Rows are points. Examples show where two turns around zero, p and q, send a point. Write where each new point lands after one turn and then the other. Backwards means that the second turn is done in reverse. Each puzzle has new turns, and all numbers are rounded.

Turn p:
[0.25 0.18] => [-0.01  0.31]
[-0.17 -0.48] => [ 0.30 -0.41]
[-0.08  0.30] => [-0.29  0.10]
Turn q:
[-0.15 -0.03] => [-0.13  0.08]
[-0.04  0.36] => [0.22 0.29]
[ 0.11 -0.60] => [-0.33 -0.52]
[0.08 0.27] => [0.24 0.14]
Where do these land?
p, then q: [0.21 0.21] => [0.16 0.25]
p, then q: [-0.25  0.02] => [-0.25 -0.03]
q, then p: [0.41 0.20] => [0.36 0.28]
p, then q: [-0.49 -0.36] => [-0.40 -0.46]
q, then p: [ 0.12 -0.06] => [ 0.13 -0.03]

Turn p:
[ 0.04 -0.24  0.01 -0.20] => [ 0.02 -0.22 -0.18 -0.12]
[-0.13 -0.25  0.12  0.13] => [-0.21 -0.22  0.00  0.12]
[ 0.12  0.65 -0.96  0.00] => [ 0.52  0.94 -0.38  0.24]
[ 0.18  0.12  0.28 -0.10] => [ 0.11 -0.08  0.26 -0.23]
[ 0.14 -0.15  0.12  0.19] => [ 0.04 -0.22  0.14  0.16]
[-0.30 -0.24  0.16  0.12] => [-0.38 -0.18 -0.01  0.09]
[-0.05  0.11  0.26 -0.13] => [-0.10 -0.01  0.17 -0.25]
Turn q:
[-0.02 -0.05  0.19 -0.19] => [ 0.11 -0.04  0.06 -0.24]
[ 0.21 -0.12  0.23  0.04] => [ 0.26 -0.18  0.12  0.01]
[ 0.22 -0.33 -0.13  0.72] => [-0.06 -0.48  0.04  0.68]
[-0.49  0.11  0.19 -0.12] => [-0.34  0.07  0.22 -0.37]
[-0.01 -0.32 -0.34 -0.15] => [-0.07 -0.15 -0.46 -0.03]
[-0.16  0.64 -0.25 -0.01] => [-0.24  0.65  0.07  0.11]
[ 0.25  0.08  0.10 -0.29] => [ 0.34  0.14 -0.05 -0.15]
Where do these land?
p, then q: [-0.23  0.19 -0.03  0.85] => [-0.34 -0.09  0.76  0.33]
p, then q: [ 0.48  0.11 -0.17 -0.11] => [ 0.48  0.06 -0.10  0.20]
q, then p backwards: [ 0.24 -0.50 -0.19 -0.18] => [ 0.19 -0.46 -0.24 -0.27]
p, then q backwards: [ 0.04 -0.32  0.20 -0.01] => [-0.08 -0.34  0.09  0.13]
p, then q: [-0.28  0.24 -0.19 -0.18] => [-0.15  0.42 -0.04 -0.05]
p, then q: [-0.07  0.04  0.08 -0.16] => [-0.01  0.07 -0.07 -0.17]
q, then p backwards: [-0.18  0.25  0.30 -0.21] => [ 0.00  0.38  0.24 -0.16]
